Rows are points. The points of each table are mixes of a few directions, plus a little noise. How many directions does each table use, and how many do they share? Where both have some left over, give the other angles between the two spaces (their principal angles), to ten degrees, smallest first.
In the rows, 128 means zero.

First (4 x 2)
[[ 61 131]
 [138 128]
 [170 126]
 [143 127]]
Second (4 x 2)
[[ 68  97]
 [146 138]
 [162 146]
 [136 132]]
Directions: first 1, second 1, shared 0; angles 30

First (6 x 3)
[[156 118 144]
 [113 134 120]
 [156 118 144]
 [ 43 159  81]
 [138 124 133]
 [162 116 147]]
Second (4 x 3)
[[119 103 167]
 [146 133 119]
 [151 164  71]
 [ 96 111 154]]
Directions: first 1, second 2, shared 1

First (7 x 3)
[[ 88  99  99]
 [144 139 140]
 [121 123 123]
 [ 71  87  86]
 [152 145 145]
 [177 163 164]
 [144 139 140]]
Second (5 x 3)
[[115 131 151]
 [ 89 120 152]
 [ 92  95  84]
 [180 155 138]
 [164 140 115]]
Directions: first 1, second 2, shared 1

First (7 x 4)
[[146 137 172 128]
 [116 103 175 148]
 [102 103 131 164]
 [155 156 120  93]
 [141 160 107 165]
 [141 155  73 107]
 [ 97  82 118  92]]
Second (7 x 4)
[[103  87 121  87]
 [119 126  98 125]
 [131 110 205 139]
 [131 131  96  86]
 [118 141  86 177]
 [164 167 158 136]
 [130 134 132 146]]
Directions: first 3, second 3, shared 3

First (6 x 6)
[[123 124 133 110 155 198]
 [163 163 117 174 100  54]
 [100  98 133 103 146 168]
 [118 146 148 164 122  85]
 [125  96 103 113 138 154]
 [139 141 134 105 107 109]]
Second (9 x 6)
[[150  70 121 132 121 158]
 [119 153 118 126 113 133]
 [113 162 115 134 112 126]
 [116 166 136 119 134 109]
 [147  98 191 102 202  80]
 [125 149 110 113  96 156]
 [121 153 108 121  97 151]
 [134  50 108 208 139 119]
 [128 152 147  97 139 120]]
Directions: first 4, second 3, shared 1; angles 40, 70

First (10 x 8)
[[156 133 128 131 109 110 138 131]
 [171 128 131 139 106 112 132 123]
 [ 93 146 191 102 134 225  85  89]
 [155 116 117 149 125 130 118 121]
 [141 113  95 163 133 141 112 126]
 [141 127 130 132 123 128 126 125]
 [119 131 151 129  96  83 146 115]
 [170  98 153  78 188  99 131 136]
 [ 27 173  61 128 124 142 161 187]
 [108 116 122 130 140 110 131 128]]
Second (10 x 8)
[[119 131 139 125 125 135 125 121]
 [ 92 151 175 104 123 194 106 105]
 [120 119 135 136 119  99 134 117]
 [133 145 126 113 141 181 116 139]
 [123 125 133 130 123 118 130 122]
 [158  95  85 161 124  31 157 142]
 [127 102 124 152 112  49 147 117]
 [131 162 132  97 150 233 103 145]
 [139 146 119 112 145 184 116 145]
 [138 104 111 151 119  56 147 127]]
Directions: first 5, second 2, shared 2

First (9 x 9)
[[ 79 122 182 138  70 116 101 101 118]
 [130 100  84 155 137 131  86 118 157]
 [119 102  70  76 116 201 109 162  87]
 [ 94 135 190 138  96 118 131 117 114]
 [156 146 113 105 143 120 153 134 127]
 [105 112 134 141 114 140 106 126 125]
 [140 157 176 152 142  80 161 113 146]
 [161 129 103 138 193 152 161 167 129]
 [167 150  99 108 140  95 144 114 147]]
Second (9 x 9)
[[148  73 135  77 184 214 173 206  96]
 [130 120 135 126 123 118 124 119 138]
 [128 128 124 125 137 144 135 142 117]
 [116 163 113 151 116 114 118 114 122]
 [122 149 109 134 143 159 141 155  98]
 [134 111 133 115 138 142 136 141 126]
 [106 189 114 178  82  60  91  66 145]
 [121 148 123 145 113 106 116 108 134]
 [147  70 167 101 116  96 118 101 176]]
Directions: first 4, second 2, shared 1; angles 90

First (11 x 11)
[[ 47 156 134 175 141 126 138  98 132 162 157]
 [180 110 124  98 120 129 122 147 126 106 109]
 [ 83 143 132 154 135 127 133 112 130 147 144]
 [203 103 122  85 116 129 119 155 124  97 101]
 [118 132 129 134 130 128 129 124 129 132 132]
 [ 30 161 136 185 143 126 140  92 133 169 163]
 [138 124 127 122 126 128 127 132 128 124 124]
 [147 122 127 117 125 128 126 135 127 120 121]
 [189 107 123  93 119 129 121 150 125 103 106]
 [106 136 130 141 131 128 131 120 129 137 136]
 [167 115 125 105 122 129 123 142 126 112 114]]
Second (10 x 11)
[[135 119 129 100 129 114 124 130 129 125 138]
 [145 106 129  59 130  94 119 133 130 120 154]
 [133 122 128 110 129 119 125 129 128 126 135]
 [116 143 127 177 127 152 135 124 127 134 110]
 [ 98 167 126 249 124 188 144 119 125 142  84]
 [142 109 129  69 130  98 120 132 129 121 150]
 [123 135 128 149 127 139 131 126 127 130 120]
 [139 113 129  82 130 105 122 131 129 123 145]
 [110 152 127 203 125 165 138 123 126 137 101]
 [139 114 129  83 129 105 122 131 129 123 145]]
Directions: first 1, second 1, shared 0; angles 60

First (8 x 12)
[[122 139 115 120 117 136 118 132 132 119 117 136]
 [169  92 182 140 162  90 161 112 114 160 148 108]
 [135 168  94  83  72 143  91 140 144  95  60 177]
 [126 135 131 122 143 122 130 126 125 135 136 110]
 [ 94 121 128 155 174 132 143 126 119 145 185  77]
 [140 169 100  79  78 137  93 139 142  99  60 172]
 [106 145 124 124 164 125 130 128 122 140 155  85]
 [132  52 149 200 115 139 158 122 125 131 163 158]]
Second (11 x 12)
[[126 170 205  89  83  84 104 121 123 116 157 126]
 [139 131 106 122 113 119 135 124 125 123 137 122]
 [ 74 151 187 150 130 141 141  85 140 129 122 164]
 [ 83 135 116 124 124  89 112  68 137 120 116 119]
 [202 128 107 120 139 128 142 177  99  78 162 137]
 [131 122  82 140 128 132 146 113 127 121 129 129]
 [117  95 121  93 134 128 152 169 176 157 108 105]
 [132  89  48 144 186 133 174 126 144  83 113 143]
 [174 109  97 126 104 166 116 187 117 188 126  93]
 [ 89 119 157 129 141 128  94 118 140 161  98 115]
 [142 159 182 170 127 160  91 121  79 132 139 154]]
Directions: first 3, second 6, shared 0; angles 50, 70, 80

First (11 x 12)
[[129 136 123 128 125 121 131 126 124 120 121 134]
 [134 215  79 128 102  63 158 111  88  48  62 188]
 [128 176  95 125 120  98 152 123 111  86  86 181]
 [126  90 152 129 136 153 111 134 143 162 159  93]
 [121  70 156 125 152 177 115 145 160 183 165 111]
 [126 155 107 125 127 115 145 128 121 105 102 168]
 [129  84 160 133 132 152 103 130 141 167 168  70]
 [114  84 134 117 165 183 139 154 166 172 141 172]
 [124 111 133 125 138 145 129 136 140 144 135 135]
 [143 157 135 142  91  79 107 102  92  96 131  58]
 [133 128 136 132 119 119 118 122 121 127 135 100]]
Second (9 x 12)
[[114  71 143 118 166 189 131 154 171 184 152 157]
 [113  78 136 116 168 188 137 156 171 179 144 172]
 [123 103 136 124 144 154 128 139 146 153 139 137]
 [135 172 109 132 108  89 136 114 102  86 101 135]
 [122 123 122 123 141 142 137 137 139 135 124 157]
 [126 144 114 126 130 122 139 130 125 115 111 158]
 [145 133 153 145  90  90  91 101  97 116 155  21]
 [128 148 114 126 125 116 138 126 122 110 110 151]
 [147 180 124 143  81  60 112  95  79  74 115  66]]
Directions: first 2, second 2, shared 2

First (10 x 14)
[[130 143 170 153 142 100 125 117 166 197  84 129  79 128]
 [ 90 103 133  90 141 184 129 128 117  63 129 153 130 130]
 [ 82  97 108  59 145 186 183  99 118 102 127 136 159 111]
 [154 146 165 109 108  96 119  96 108 151 124  98 109  78]
 [150  87 122 104 182 105 145 153 163 108 142 116 123 145]
 [146 104 109 102 111 162 173  86 119 121 143 134 211 151]
 [127 172  74 174  76 118 105 151  85 131 158 119 154 123]
 [144 143 117 173 100 129 101 142 118 119 140 141 149 159]
 [126 129 143 137 145 112 102 154 137 116 124 128  87 125]
 [130 158 139 179 129  90  98 154 147 172 109 126  79 131]]
Second (10 x 14)
[[147 198 160 163 149 139 117 158 137 128 139  79 190 162]
 [151 210 165 169 152 141 115 163 139 128 141  71 201 168]
 [115  81 106 104 114 121 135 108 122 128 121 161  86 105]
 [100  27  82  78  98 113 144  85 115 128 112 198  38  79]
 [119  94 113 111 118 123 133 114 124 128 123 151  98 112]
 [139 167 146 147 140 134 122 145 133 128 134 101 163 147]
 [134 150 138 139 135 131 125 138 131 128 131 113 148 139]
 [132 143 135 136 132 130 126 134 130 128 130 118 141 135]
 [136 156 141 142 136 132 124 140 132 128 132 109 153 141]
 [107  54  94  91 106 117 140  96 118 128 117 179  62  92]]
Directions: first 6, second 1, shared 0; angles 60

First (9 x 18)
[[115 155 141 120 169 120 157 114 181 139 162 142 111 118 108 111 143 128]
 [118  92 125 117  86 110  90 151  68 110  66  99 131 135  90 140  93 138]
 [ 89 106  75 164 132 128  81 127  98  87  46  85 137 137 135 140  80 159]
 [104 152 132 149 174 126 158 107 172 130 160 134 120 108 143 104 134 124]
 [140  94 175  78 103 149 151 154 154 149  91 142 125 130 106 143 165 102]
 [130 110 132 120 106 126 172 109 174 142 156 129  84 125 119 104 145 115]
 [145 168 137 168 148 129 128 121  87 132 201 148 166 107 196 119 127 113]
 [159  89 114  85  75 151 109 147 132 133  68 126 117 168 102 165 146 135]
 [150 188 121 151 159 113 105 122  86 129 202 148 161 125 152 128 119 137]]
Second (10 x 18)
[[173 142 125 121  97 126 124 115  92 148 161 143 112 154 143 117 139  95]
 [138  92 140 106  96 148 105 166 106 120  77 124 162 130 124 170 131 144]
 [164 149 112 141 134 164 100 126  92 136 113 147 159 157 198 147 145  99]
 [175 137 123 113  91 126 105 133  81 140 151 141 132 154 128 140 133 120]
 [ 67 141 112 162 211 147 122 131 178  98  84 116 167 101 152 144 116 166]
 [106  77 148 112 114 153 121 168 137 112  51 114 162 111 124 166 129 148]
 [ 72 130 126 127 158  80 140 131 175 104 155 105 113  90  41 118  94 197]
 [117 116 141 131 126 130 158 114 149 137 125 126 103 121 138 102 137  98]
 [132 104 154 110  84 101 174 110 141 149 161 124  66 123  94  82 134  91]
 [136 191  99 155 169 105 130  86 130 136 203 140 105 140 137  93 121 122]]
Directions: first 6, second 4, shared 3; angles 40

First (8 x 20)
[[128 128 128 128 128 128 128 128 128 128 128 128 128 128 128 128 128 128
  129 128]
 [ 87 125 121  86  94 161 164 157 140 131 148 178  74 110 156 169 132 167
   79 205]
 [113 127 125 113 115 140 141 138 133 129 135 146 108 121 138 143 130 142
  110 156]
 [180 132 137 180 171  86  82  92 112 124 103  65 197 151  92  76 124  78
  190  31]
 [130 128 128 130 129 126 126 127 128 128 127 126 130 128 127 126 128 126
  130 125]
 [111 127 125 111 114 142 143 140 133 129 136 148 106 121 139 145 129 144
  108 159]
 [ 97 126 123  96 102 153 155 150 138 130 143 166  87 114 150 159 131 157
   91 186]
 [178 132 136 179 169  88  84  93 113 124 104  67 194 150  94  78 123  80
  187  34]]
Second (11 x 20)
[[101 133 113  85 131 153  93 112 145 129 111 153 181 115 104 226 126  93
  145  82]
 [145 141  93 119  82 136 161  88 162 111  95 117 115 110 132 111 159  96
  111 144]
 [107 116 150 131 125 131 162 181 106 137 171 152  59 132 164  99 115 196
   89 207]
 [ 86 122 134  89 133 154 116 154 127 137 145 171 131 121 129 204 115 147
  119 139]
 [131 119 152 154 142 113 143 162 102 135 158 124  88 142 148  75 114 173
  116 165]
 [147 135 110 137  87 125 175 112 146 116 117 116  83 118 148  74 151 129
   99 176]
 [146 139  96 122  82 135 164  91 160 111  97 119 108 110 134 107 158 101
  107 150]
 [125 125 135 132 135 125 126 137 121 131 135 129 124 131 130 125 123 138
  129 131]
 [115 114 165 144 179 116  93 168  91 145 161 132 143 149 124 132  97 160
  150 107]
 [165 138 112 148 130 110 111  82 140 117  92  88 172 130 103 104 141  75
  160  68]
 [137 125 146 146 183 109  64 124 106 136 124 107 202 148  93 151 107 101
  185  38]]
Directions: first 1, second 3, shared 1

First (8 x 24)
[[128 129 155 113 149 111 121 126 105 135 117 110 141 111 131 136 130 167
   96 130  67 122 183 132]
 [ 96 137 131 154 140 161  99 106 107 122 137 180 130 161  95 138 130 110
  161 147 154 122  67 110]
 [109 109  90 143  88 167 153 175 145  65 198 168 109 130 111 147 143 128
  162 138 186 165  69 129]
 [151 137 124  73 146 101 151 144 118 169  98  79 105 124 158 164 169 132
   95 118 133 107 160 122]
 [123 140 132 179 132 130 134 133 137 113 103 136 116 112 118  97  92 126
  161 162 145 137 124 128]
 [163 124 148  79 133  87 128  96 136 170 111  73 153 114 172 138 127 141
   72  94  92 104 179 142]
 [108 123  91 176 105 163 117 158 138  99 134 177 114 150  83  61 125  80
  181 121 125 159 105 122]
 [146 126 152 108 132 105 119  84 137 151 126 103 156 121 156 143 110 140
   97 114 122 107 137 139]]
Second (9 x 24)
[[148 134 112 176  99 159 115 136 158 115 159  43 131 141 149 144 102 100
  139 124 166 121 155  60]
 [133 114 125 107 129  99 138 113 139 145 111 151 132 128 124 118 156 127
  136 138 139 133  84 169]
 [120 119 130 115 138 106 137 131 121 132 106 168 126 120 110 104 148 139
  135 139 105 141 112 168]
 [112 171 141 174 130 211  99 163  89  85 178  73 117 127 142 167  48 135
   96  96  97 108 249  16]
 [126 129 126 144 126 135 126 141 127 118 128 122 125 125 122 117 122 129
  134 131 115 135 146 118]
 [123 110 127 112 136  92 142 129 129 137  96 176 127 120 105  92 162 138
  143 146 108 148  94 186]
 [110 156 152 102 150 162 115 122  83 124 150 145 124 125 142 175  92 147
   83  98 111 100 169  98]
 [135 119 127 103 128 107 135 106 138 147 121 140 134 132 135 136 148 124
  127 129 151 123  86 155]
 [146  99 112 119 115  81 144 110 168 151 103 134 136 133 123 101 175 113
  158 151 160 143  56 181]]
Directions: first 6, second 3, shared 1; angles 40, 80

First (9 x 32)
[[116 122 110 121 149 116 104 110  44 157  89  46 130 177 120 124 129 136
  153 106 135  92 178 107 136 175 140 119 161 149 155  90]
 [159 123 156  83 176 120 130 145 148 188 131 235  69 152  49 184  54 157
  177 125 130 163 137  98  71 120 108 164  69 163  91 200]
 [ 86 108 102 120 119 125 143 116 115  90 135 104 174 114 142  84 177 111
  123 160 139 104 131 128 174 102 130 144 125 108 172 107]
 [122 145 154 100 176  77 163 162 122 126 106 174 135 126 118  99 136 104
  134 167 120 126 193 165  77  98 124 197 129 183 136 149]
 [133 107  90 139  80 176 109 140 173 109 162  91 137  95 140 125 115 136
  100 167 151 122  84 155 153 113 127  94 108  96 143  99]
 [120 129 134 140 119 127 126  99 112 120 129 127 129 142 137 136 148 134
  133  92 112 130 105  98 149 149 135 109 134 106 122 134]
 [160 147 141 158 120 171 102 126 150 172 123 132  94 108 131 180  79 132
  131  65 145 161 114  83 145 132 102  90 160 114  69 128]
 [138 137 120 158  96 145 119 137 147 108 133  84 139 106 166 118 136 120
   91 131 127 124 112 162 133 134 136  98 152 115 127  96]
 [116 133 144 134 116  97 156 120 139  78 142 158 145 131 150 103 177 122
  107 138  90 129 101 156 117 132 150 138 111 116 138 149]]
Second (8 x 32)
[[159 150  42 185 150 189 125 132  33 174  89 160 173 172  82 145 121 114
  131 144  37 141  83  55 179 121 157 139 212  65 116 169]
 [ 97 103 154  87 137  88 131  95 119 114 138 128 114 155 117 124 147 149
  158 111 147 112 140 117 121 152 130 132  75 145 151 133]
 [ 97 115 148 104 132  92 147 109 130  96 138 141 136 133 135 106 165 128
  137 130 132 118 134 133 128 127 130 144  96 135 149 135]
 [149 137 139 136 113 144 114 151 167 138 132 106 108  97 145 139  96 127
  111 125 156 136 137 157 109 124 114 110 135 143 109 105]
 [100 131 112 136 140 110 164 114  96  92 124 169 178 139 129  93 188 105
  124 152  81 124 112 113 157 104 146 164 139 101 150 157]
 [198 153  91 174 116 206  81 171 134 200 109  93  99 113 117 180  39 133
  110 119 131 150 119 123 120 134 118  87 191 121  80 106]
 [122 124 159 112 116 112 127 133 170 113 142 114 111 104 149 123 126 130
  121 124 163 126 144 161 108 127 115 122 103 151 128 109]
 [102 111 179  89 119  85 133 118 175  97 151 114 105 110 151 115 141 138
  132 118 178 117 154 165 102 135 114 126  72 164 141 109]]
Directions: first 6, second 3, shared 2; angles 70

First (10 x 32)
[[157 138 129 126 130 138 131  95 115 182 174 150 122 150 115 141 136 141
   95 145 100 140 122 136 158 115  94 131  94 148 140 124]
 [123 100 133  90 132  87 125 162 102 128 181 150 140 202  75 145 105  80
  115 153 132 123 169 131 158 113 142 108 141 172 113 140]
 [151 141 137 194 104 179 132 145 151 103 121 106 125 125 142 114  89 127
  190 136 119 114  91 148 148 135 114 146 100 123 130 152]
 [133 129 158 116 138 141 138  85 113 139 137 135 121 118 144 118 140 141
  116 123 104 146 120 134 124 123 125 129  95 138 138 110]
 [132 107 125 143 129  90 157 137 119 109 128 142 135 135 113 135 162 111
  157 116 121 129 177 118 125 128 130 119 124 160 132 141]
 [ 59 132  83 126 164  68 108 190 169  48  40 124 132  40 195 142 189 126
  113  67 199 100 138  68 110 176 190  98 249  75 124 136]
 [ 92 132 148  86 142 142  96 140 130 103 116 114 126 121 150 117  91 120
  102 127 152 124  94 128 124 136 165 120 160 102 114 113]
 [143 120 134 118 110 137 141  98 113 155 126 118 129 139 102 114 124 140
  140 138 112 144 143 143  89 110 110 145  93 131 127 112]
 [162 141 109 135 100 157 127 102 125 189 142 118 126 147  94 126 111 154
  122 155 113 137 118 148 112 108  83 154  92 118 129 121]
 [129 141 123 146 129 142 125 126 142 123 114 123 124 104 150 127 133 140
  130 120 130 124 109 124 132 137 125 131 131 113 133 130]]
Second (9 x 32)
[[131 107 116 109  91 126 130 146 117 139 120 100 141 170  64 113  87 115
  160 155 139 128 159 149  75 104 122 148 123 124 105 124]
 [ 99 132 182  92 160 151 120  90 120 101 114 126 118  89 185 108 128 138
  104 107 121 142  91 126 121 138 162 117 122 118 133  99]
 [140 110 154  98  84 168 127 115 104 150 133  88 135 182  66  93  47 121
  166 170 118 142 128 176  68  94 120 158  81 125 104 108]
 [135 128  82 155 128  89 134 163 142 130 127 142 134 129 113 155 163 121
  129 123 143 113 158 108 145 136 116 120 161 132 131 152]
 [122 127  73 153 138  71 132 171 147 118 117 149 134 113 128 162 187 121
  119 108 154 109 166  92 148 145 128 110 182 129 133 154]
 [118 141 189 111 153 173 121  77 119 117 136 130 113  99 185 106 116 143
  105 117 103 145  73 138 144 135 144 125  96 126 140 103]
 [114 132  80 149 148  69 132 166 148 112 114 153 132 101 144 162 194 124
  111  99 153 109 159  87 154 150 135 106 186 129 138 151]
 [165 132 133 149  98 166 133 118 122 163 160 118 128 168  93 123  86 132
  151 160 105 131 115 159 136 108  93 150  79 140 125 134]
 [126 143 147 137 152 139 127 109 133 122 136 145 119  99 173 133 148 138
  107 113 116 131 101 120 164 141 132 117 124 131 143 128]]
Directions: first 6, second 3, shared 3

First (8 x 32)
[[126  87 109 146 142 102 131 142 176 122  83 119 137 160 142 115 163 113
  120 100 167 191 111 149 166 109 135 178 163 165 119 139]
 [ 98 124 136 145 109 139 136 144 146 149 118 139 145 115 211 121 120 129
  124 137 130 111  99 133 171 143 111 114 113 146 158 125]
 [135 182 140 132 121 158 129  75  83 105 182 130 122 102  77 126 100 130
  150 145  86  66 156 100  41 163 114  97  98  91 105 132]
 [148 109 103 124 131 100 115 132 133 130 122 114 153 158  95 147 137  90
  113 120 133 162 124 145 138 106 143 176 152 131 120 126]
 [ 96 105 137 101  94 106 136 170 149 134  81 135 171 144 180 139 148 142
   82 145 167 195  74 160 167  97 139 164 131 190 141 134]
 [ 95 117 158 114 122 135 150 154 151 117  86 144 106 116 176 105 150 190
  118 130 167 164 106 132 143 119 128 109 122 172 130 141]
 [167 147 107 158 160 140 113  84 107 125 179 114 104 124  66 126 107  90
  169 110  86  67 178 103  92 156 119 113 132  65 114 120]
 [160 151 134 104 146 143 115 125  79 141 174 129  85 105  77 145  98 140
  148 137  89  68 174 103 107 132 135  73 113  64 138 107]]
Second (10 x 32)
[[110 144 115 109 108 139 123 118 123 127 134 127 120 133 145  95 127 131
  128 124 128 114 119 142 123 118 114 113 115 145 112 141]
 [176  84 161 182 185  98 138 155 138 129 112 129 153 111  74 220 130 119
  129 137 129 169 157  91 138 155 168 170 161  83 168  88]
 [196 115 177 138 128 132 171 176 191 160  68  99   9 111 243 169 142 131
  139 125 112 111 151  95 229 153 112 114 179  65 211 139]
 [106 110 126 148 128 119 117 126 108 114 157 152 220 146  83 148 121 115
  114 148 126 148  98 134 101 122 141 160 116 160 110 125]
 [ 77 150 106  98  68 150 120 114 116 121 157 143 162 159 171  68 123 124
  116 140 120 103  74 162 120 103  95 114  97 188  94 168]
 [119 112 137 145 119 124 128 137 125 123 142 144 184 144 124 149 126 117
  116 148 121 139 100 129 129 127 131 151 127 148 129 134]
 [124 152 106 105 141 132 117 105 117 126 124 115  87 111 105  94 128 142
  140 104 141 119 158 134 102 124 128 103 119 118 107 118]
 [101 170  95  82 104 148 116  98 117 127 131 117  78 124 147  52 127 143
  137 106 136  97 134 152 108 111 105  85 104 143  93 144]
 [ 97 135 114 118 105 135 118 117 113 120 151 141 169 145 124 103 124 124
  120 136 127 123 100 146 110 114 119 129 108 163 103 141]
 [175 109 143 156 194 104 130 134 132 131 103 114  97  94  65 182 131 135
  142 112 140 155 189  97 122 152 165 140 154  68 152  81]]
Directions: first 5, second 3, shared 0; angles 30, 40, 60

First (8 x 32)
[[ 84  87 136  79 156 128 128  41  60 165 126 159 176  60 119 163 132 111
  118 225 122 132 173 128 179 186 135 175  80 106 170 169]
 [162 180 145 134 151 160 149 169 118 127 118 112 121 202 150 104 126 160
  116 108 125 129  98 143 143 115 125  91 140 136 139 116]
 [121  71 138 137 127  75 115 105 150 101 139 132 103  79  87 137 107  67
  117 149 142 126  96  97 119 118 110 152 134 100 102 140]
 [111 119  92 132  86 113  97 136 177 128 134 129 140  99 120 128 153 134
  161  79 114 119 194 125  66 129 135 127 133 161  99 111]
 [124 149 109 152  91 151 136 158 139 126 132 124 108 143 159 134 130 154
  144  82 139 141 111 142 124 100 144 125 141 136 125 107]
 [135 176 118 131 120 174 142 155 113 144 120 123 137 171 169 123 140 179
  136 100 126 135 134 155 139 123 145 109 130 145 147 113]
 [101 100 129 143 105 139 150 105  94 125 137 140  97  93 152 164 104 112
  125 150 163 156  65 130 181 107 142 171 125  89 144 137]
 [183 143 157 116 189  85 106 153 173 108 119 108 143 179  69  73 134 104
  103 128  93  88 150 105  74 146  85  74 140 145  96 128]]
Second (11 x 32)
[[143 153 104 169  93 159 154 169 121 126 133 121  90 161 165 120 124 171
  126  73 156 136  68 137 140  77 165 104 142 127 118 107]
 [116  90 111 150 105  89 117 141 158 100 145 126 132  70 108 131 127  74
  126 111 107  99 131  92  81 123 122 140 140 137  85 116]
 [120  55  83 132  99  61  86  84 168 135 142 143 118  57  62 115 144 114
  135 118 145 103 171  92  73 125 158 120 112 125  72 144]
 [124 131 185  96 167 101 102 128 176  97 118 116 147 135 101 138 116  63
  142 157  93 138 164 129 104 166  44 158 149 133 144 130]
 [105 138 144 104 165 158 158 114  52 140 126 137 193 100 159 149 129 106
  102 194  82 109 143 125 168 177 121 153 106 133 164 137]
 [127 136 132 118 139 141 134 120 107 138 124 131 138 136 136 130 129 138
  124 143 127 130 132 135 146 137 131 129 119 126 143 133]
 [144 102  88 136  97 105 102  98 157 154 128 137  81 135  93 105 142 185
  142  92 186 139 134 132 114  94 177  94 115 116 100 140]
 [144 111 101 143  97 106 105 120 171 136 129 129  80 142 100 109 134 164
  144  84 173 140 124 131 106  92 155 101 130 120  99 129]
 [118 173 192 110 175 160 154 165 106  97 120 113 175 147 169 153 109  68
  119 170  66 130 121 136 150 168  56 167 149 140 174 115]
 [119 162 123 131 142 191 181 139  33 151 128 134 163 133 192 141 129 156
  100 158 110 118  98 138 190 140 161 130 108 129 165 126]
 [150 153 145 121 132 136 114 130 160 133 114 120  91 192 122 116 124 167
  148 106 163 164 120 158 136 109 117 111 139 120 144 130]]
Directions: first 4, second 4, shared 2; angles 60, 80
